Each row of a before or after table is a point. The points were changed in one or more steps. Then noise was added and the rows were shuffled. The steps act on how far a point lies along the listed directions, d1 being the first. What was done? A step turns or swaps two directions, mirrors them in a line or flattens them onto one, adds a multiple of one to another, or multiplies one. Angles are multiples of 10 degrees, from the lower direction toward the higher: turns from -170 to 170, lines from 10 to 170 but not 90. Use the fewest steps. Two steps may share a direction if one is a turn and the other turns, adds or multiplies; they go together, in the order done. Otherwise the lowest direction goes first.

Directions:
(1): [-21.9,   5.8,  29.4]
(2): [ 12.5, -31.3,  15.5]
(3): [27.3, 19.0, 16.5]
Before, 11 rows:
array([[ -1.1,  -2.9,   3.4],
       [  0.0,   3.1,  -8.3],
       [ -4.8,   4.2,  -4.9],
       [  2.0,  -0.1,   4.7],
       [  3.7,   0.7,   4.2],
       [ -0.3,   2.5, -10.1],
       [ -2.3,  -1.4,  -4.8],
       [  1.2,  -4.5,   2.6],
       [  1.1,  -5.4,   1.6],
       [ -2.0,   0.6,  -4.1],
       [  5.5,  -1.5,   7.8]])
After (11 x 3):
array([[  1.2,  10.9,   1.6],
       [  0.6,  10.6,   1.1],
       [ -3.2,  -4.8,   0.3],
       [  4.0,  -5.9,   3.0],
       [  1.4,   5.4,  -1.5],
       [ -4.2, -10.0,   3.2],
       [ -3.9,  -4.4,   0.8],
       [  0.6,   8.7,  -4.3],
       [  2.1,  -6.2,   2.1],
       [  1.7,  -5.1,  -0.8],
       [  3.9,   3.6,   0.3]])
Steps: turn d1 and d3 by -130 degrees; multiply d2 by 1.3

Directions:
(1): [ 38.8, -10.6,  14.1,   5.0]
(2): [-17.7, -17.1,  35.1,   2.2]
(3): [ 0.8, 33.5, 15.3, 22.0]
(4): [  4.7,  17.7,  13.3, -36.4]
Before:
array([[  0.5,  -1.6,  -0.4,  -3.0],
       [ -3.9,  -1.9,  -7.1,   0.9],
       [  1.5,  -2.4,  -3.6,   3.6],
       [  5.8,   2.9,   0.8,  -3.8],
       [  3.4,   1.9,   5.2,  -4.7],
       [ -3.4,  -7.8,  -0.5,   1.0],
       [  0.3,  -3.5, -11.5,  -5.1],
       [  5.3,   3.7,   2.4,   1.3],
       [ -1.5,  -2.1,  -4.7,  10.3],
       [  3.0,  -0.9,   4.5,  -4.9],
       [  4.4,  -5.5,  -0.5,   1.6]])
After:
array([[ 10.6,   2.0,   3.8,   1.1],
       [  5.7,  -1.3,  -2.1,   3.5],
       [ -7.9,   1.2,  -1.7,  -2.5],
       [ -4.1,   5.8,  -3.1,  -0.4],
       [ -1.3,   7.6,   1.3,  -1.2],
       [  1.3,  -0.6,   1.0,  -7.0],
       [ -6.8,  -1.9,  -1.0,  -4.0],
       [  5.5,   1.5,   1.0,  -0.8],
       [  4.7,   0.7,  -7.1,   1.6],
       [  2.8, -10.6,   1.7,  -5.1],
       [ -1.7,  -1.1,  -1.7,  -1.4]])
Steps: turn d1 and d4 by 110 degrees; add -1 times d2 to d3

Directions:
(1): [-9.3, -8.2, 41.9, 27.6, -1.8,  9.4]
(2): [ -0.6,  -9.7,  15.8, -31.4, -37.3,   5.8]
(3): [-40.6,  -8.2,   1.9,  -8.3,   5.8, -30.5]
Before, 14 rows:
array([[ -1.9,  -1.8,  -1.3,   3.8,   6.5,  -1.4],
       [  6.1,   1.7,  -4.1,   2.8,   1.4,   1.7],
       [  3.2,   0.4,   3.9,   2.0,   0.4,   0.7],
       [  1.1,   3.3,  -6.0,   0.8,   5.0,  -0.1],
       [  6.7,   1.8,  -6.2,  -6.0,  -1.4,   4.0],
       [  3.9,   3.0,  -9.3,  -2.6,   2.0,  -4.4],
       [-13.6,   0.2,   1.4,   4.8,   6.9,  -9.8],
       [ -6.8,  -1.3,  -0.8,  -3.1,  -3.0,  -1.0],
       [  1.6,  -3.1,   1.8,  -9.7,  -9.6,   2.8],
       [ -8.6,  -3.7,   2.7,  -0.6,  -2.1,  -4.1],
       [  2.6,   0.4,  -6.1,  -2.9,   0.5,  -1.5],
       [  3.4,   1.2,  -7.3,   1.6,   3.9,   5.4],
       [ -1.1,   2.5,  -2.9,   2.3,   5.3,  -5.5],
       [  0.8,  -2.3,   0.3,  -3.6,  -3.6,  -0.6]])
After, 14 rows:
array([[ -2.4,  -0.3,   0.4,  -6.1,  -3.7,  -5.0],
       [ -6.9,  -0.9,  -7.4,  -2.3,   4.1,  -2.4],
       [ -4.4,   1.1,  -4.8,  -5.6,   0.6,  -4.1],
       [ -3.1,  -2.8,   9.6,  -8.2, -13.7,   1.8],
       [  1.5,   0.0,  -7.8,  -4.7,   0.6,  -2.9],
       [  2.5,   0.3,  -1.4,  -1.5,  -4.8,   6.1],
       [  5.0,  -0.5,  -2.3,   1.1,   0.8,   2.2],
       [  0.9,   1.9, -10.9,  -7.3,  -0.8,  -6.9],
       [ -3.2,  -0.1,  -4.5,   0.6,   3.3,  -5.3],
       [ 10.3,   2.6,  -5.6,   4.0,   3.7,   6.7],
       [  1.9,   2.8, -11.3,  -2.2,   6.9,  -1.9],
       [  2.9,  -2.1,   4.4,  -0.8,  -7.0,   5.5],
       [ -0.5,  -0.3,   4.2,   3.1,   2.6,  -1.8],
       [ -4.7,  -4.8,   2.8,  -3.4,  -1.8,  -1.8]])
Steps: multiply d1 by 1.3; turn d2 and d3 by -110 degrees
